Rows are points. Any point is a mix of the corners, with weights that add up to 1. It lies inside the corners' shape when no weight is negative. Say inside or outside, and name the corners with a negative weight.
(in the rows, 128 means zero)

Corners:
(1): [ 96 130]
(2): [163  59]
(3): [139 170]
Points:
[154  93] => inside
[159  65] => inside
[129 183] => outside (2)
[146 127] => inside
[159  66] => inside

Corners:
(1): [ 93 113 204 133 126  93]
(2): [185  75 221 220 100 143]
(3): [118 141  21  88 170 191]
(4): [135 115  39  80 165  86]
(5): [178 141 165 144 120 209]
(6): [120 139 182 159 102  92]
(7): [ 87 147  78 111 201  88]
Points:
[140 117 152 152 136 169] => outside (4, 6)
[155 133 153 137 127 169] => inside
[134 110 103 126 145 108] => outside (5)
[146 125 128 130 128 154] => outside (7)
[119 138  51 100 164 169] => inside
[ 84 148 133 111 153 126] => outside (2, 4)

Corners:
(1): [176  89 173 159 190 149  99  95 111 169 133 136]
(2): [173  76 110 139 158  77  83 160 179 140  54 147]
(3): [187 172  76  84 143 111 148 142 105 119 176 133]
(4): [166 105 216 136  56 207 150 151 113  98 141 177]
(5): [ 82 154 175  79 163 159 169 116 129 147 160 102]
(6): [122 183 122  94 130  95  88  86 188 110 136 135]
(7): [203  78 210 112 196 106 172 111  88 159 169 117]
(8): [ 84  93 171 191  68 141 150 103 100 178 124 159]
(9): [132 220 136 167 120 120 126 136 127 188 159  97]
(10): [186  90 112  43  78 156 146  94 135  49  64 137]
(11): [152  56 169 115  61 192 135 122 168  93 131 143]
(12): [ 87 208  62 183  79 158   7 116 152  90 172 107]
(13): [ 98  99  71 162 183  89  94  82 212  40  77 122]
Points:
[124 109 175 142 115 160 131 108 137 132 152 128] => outside (2, 3, 10)
[117 172  45 174 108 114  63 118 165 115 114 111] => outside (4, 5, 6, 7)
[127 135 139 122  96 155 120 113 142  89 146 140] => outside (1, 2, 9)
[141 122 137 142 102 136 101 111 157 114 114 136] => outside (3, 5)
[122 125 150 120 133 140 137 118 135 134 133 127] => inside
[142 139 126  94 111 131 132 117 135 119 134 121] => outside (1, 4, 13)
[148 115 113 147 113 132 100 119 145 104 114 134] => outside (5, 6)
[135 143 121 108 126 138 112 121 157 110 123 125] => outside (7, 8)
[130 136 157 118 116 160 134 114 131 115 149 129] => outside (2)

Corners:
(1): [106 109 102  62 129 155 108 138 180 151 190  78  65  76 149 131 159  99
 136 118]
(2): [145 140 138 181 103 103  41  88 179 206 185 138  89 132 147 202 154 120
 161  70]
(3): [159 144 144  38 100 131  52 138 140 177 168 238 193 152 107 225 102 178
 201 110]
(4): [125 173 133 166  79 144 146 144 124 109  75  82  55 155 159 200 108 154
  96 129]
(5): [119 142 124 137 115 107 105 161 132 134 152 137 140 215 144 157 161 118
  90 103]
(6): [104 127 107 171  64 127  99 111 155  78 177 170 111 151 181 140 117 123
 109  73]
(7): [200 139 138  82 114 201  95 176 146 104 141 144 200  42 143 150 179 102
 201 120]
(8): [249 129 185 102 105 106 205 121 145 136 143 154  89 111  77 132 158 139
 173  81]
(9): [115 109 135 164 104 111 149  77  99 123 157 103 153 164 132 148  57 134
 106 127]
(10): [ 99 119 119 138 140 240 197 129 144 142 108 174 193 111 187 180  66 100
 101  58]
(11): [100 198 115 151 112 140 142 193  89 131 191 142 133 164 166 215 125  57
 127 134]
(12): [101 146  86  89 150 165 103  81 103 178 166 183 110 122 114 106 165  52
  57 121]
(13): [ 56  87 167 107 177 139 200  70 171 119 134 107  84 189  72  97 138  86
 151 153]
(14): [156 152 145 163 184 115  76  82 122 172 171 180  84 186 110 168 119 173
 172  83]
(15): [173  90 115 203 165 130 208 105 115  50 115 141 112 172  36 141  55 148
 117 158]
(16): [121 204  65 141 113 112  98 142 146 149 164 145 203  85 114 144  69 114
  97  79]
(17): [162 131 171  68 143 196 195 189 208 146 135 154 121 103 248 155 127  10
 155 143]
(18): [172 155 135  95 144 180 174  83 146 176 191 123 113 131 103 148 123 121
 164 168]
(19): [ 70 150 162 232  96 147  41 161 147 131 186 103 138 114 125 136 139 162
  35 113]
(20): [166 161 173 100  99 144  92  91 141 116 165 111 129 169 147 213 121 124
 118  42]
(21): [126 159 143 160 160  93 128 112 173 155 150 157 111 113 155 195 192 163
  68 113]
Points:
[130 142 134 133 128 143 132 115 141 137 156 138 124 133 127 158 118 118
 125 114] => outside (5)
[144 133 127 146 130 140 138 125 136 118 148 138 124 144 116 161 114 121
 126 118] => inside
[129 140 133 136 131 156 145 145 132 115 141 121 134 127 128 141 119  96
 112 115] => outside (2, 3, 6, 18, 21)
[155 133 149 122 121 137 158 120 148 132 145 140 111 133 121 149 133 119
 139 106] => inside
[158 165 142 119 106 156 116 167 166 146 153 144 135 113 183 188 141 113
 141  95] => outside (9, 12, 13, 15)
[136 141 131 123 129 142 116 116 141 140 165 152 132 132 132 157 134 113
 123 103] => outside (4)
[142 139 137 147 118 134 111 116 157 155 157 140 111 133 142 174 130 115
 137  99] => inside
[132 134 132 113 130 147 140 111 146 147 167 131 127 133 147 151 131  97
 132 101] => outside (3, 4, 15, 19)

Corners:
(1): [ 70 112 104 172 123  55 101 121  66 220  82 110 162 178 136 182  65  94
 211 177]
(2): [ 56  94 100 161 166 111 122 130 135 181  79 118 175  79  87 121  80 101
 211 161]
(3): [160 156 175 109 140  71 146 126  72  77 178 180 163  98 120  78 148 198
 137 146]
(4): [ 99 111 140  85 150 125  79 129 134 161  65  85 155 142  75 171  45  97
 115 216]
(5): [101 114 113 153 150  77  37  85 161 232  57 133 155 165 112 131  51 118
 148 157]
(6): [ 59 176 153 141 144 151 104 127 124 196  74  86 182 158 120 121  69 106
 187 112]
(7): [107 112  85 112 220  96  71 161 155 115  76 175 111 132 116 201  50 157
 149 149]
(8): [ 98  86  62 148 128 196 117 173 112  98 105 139 114 181 123 102 204 154
 127 111]
(9): [120 120 125 106 104 127  99 129 120 160  13  32 182 159 230 127  84 158
  79 149]
(10): [159 124 173  89 135 119 145 106 125 141 154 178 172  73 146 162 211 184
 114 146]
(11): [116 134  97 148 148  95 128  75 149 210  39  67 111 184 136 158  77 113
 202 187]
(12): [102 115 114  89 120 155 109 119 113 101 110 164  92 144 232  81 154 122
 102 132]
(13): [ 94  84 155  64 138 139 122 167 103 124 121 124  78 145 152  86 143 167
 136 112]
(14): [ 57 132  55 176 249  62  74 132 146 155 132  70 141 116  88 129  91 130
 205 121]
(15): [ 32 102  94 109 136  66 184 132 173 115 125 108 101 160 174 106 200 154
 121  89]
(16): [165  90 197 109 114  67 136 123 129  71 137 168 131  98 152 128 164 127
 140 105]
(17): [158 145 161 161 120 141 192  96  80 144  96 204 100  87  84 159 148 162
  95 128]
(18): [163 158 166 211 111 113 151 147 134 142 144 168 132 123 148 131 183 127
 107 140]
(19): [210 137 161  92 116 138 201 121 112  96 193 187 157 108 173 139 153 180
  79 125]
(20): [114 172  83 122  64 100 119 169 117 147  79 111  96 131 154  98 144 103
 174  94]
(21): [ 59 128  84 112  45 134  79 143 144  52 131 125  90 148 208  83 149 156
 122 101]
Points:
[108 110 109 103  97 121 114 127 127 128  85 124 110 157 183 131 133 140
 117 134] => outside (2, 3, 6, 14, 18)
[122 129 156 111  78 137 142 138 133 132 105 129 137 122 148 113 165 134
 105 115] => outside (1, 3, 7, 11, 12, 14)
[103 113 103 131 132  93 111 151 132 125 113 130 132 135 153 122 141 151
 140 116] => outside (4, 6, 11, 12, 17)
[111 126 117 133 129 114 118 126 121 139 107 138 140 135 144 135 134 138
 141 138] => outside (13)
[109 131 132 112 119 102 126 113 118 144 108 113 129 140 158 123 125 140
 140 134] => outside (2, 7, 8, 18)
[125 132 137 142 131 113 128 133 120 135 116 140 137 131 132 127 136 139
 131 144] => inside
[ 90 122 117 122 124 115 116 125 118 143  97 108 133 144 148 114 112 131
 149 131] => outside (7, 10, 18)
[116 128 128 128 143 113 125 129 116 142 106 143 134 131 132 140 113 143
 141 137] => inside
[114 126 130 124 130  97 118 124 125 141 107 131 136 128 143 130 120 137
 146 137] => outside (8)
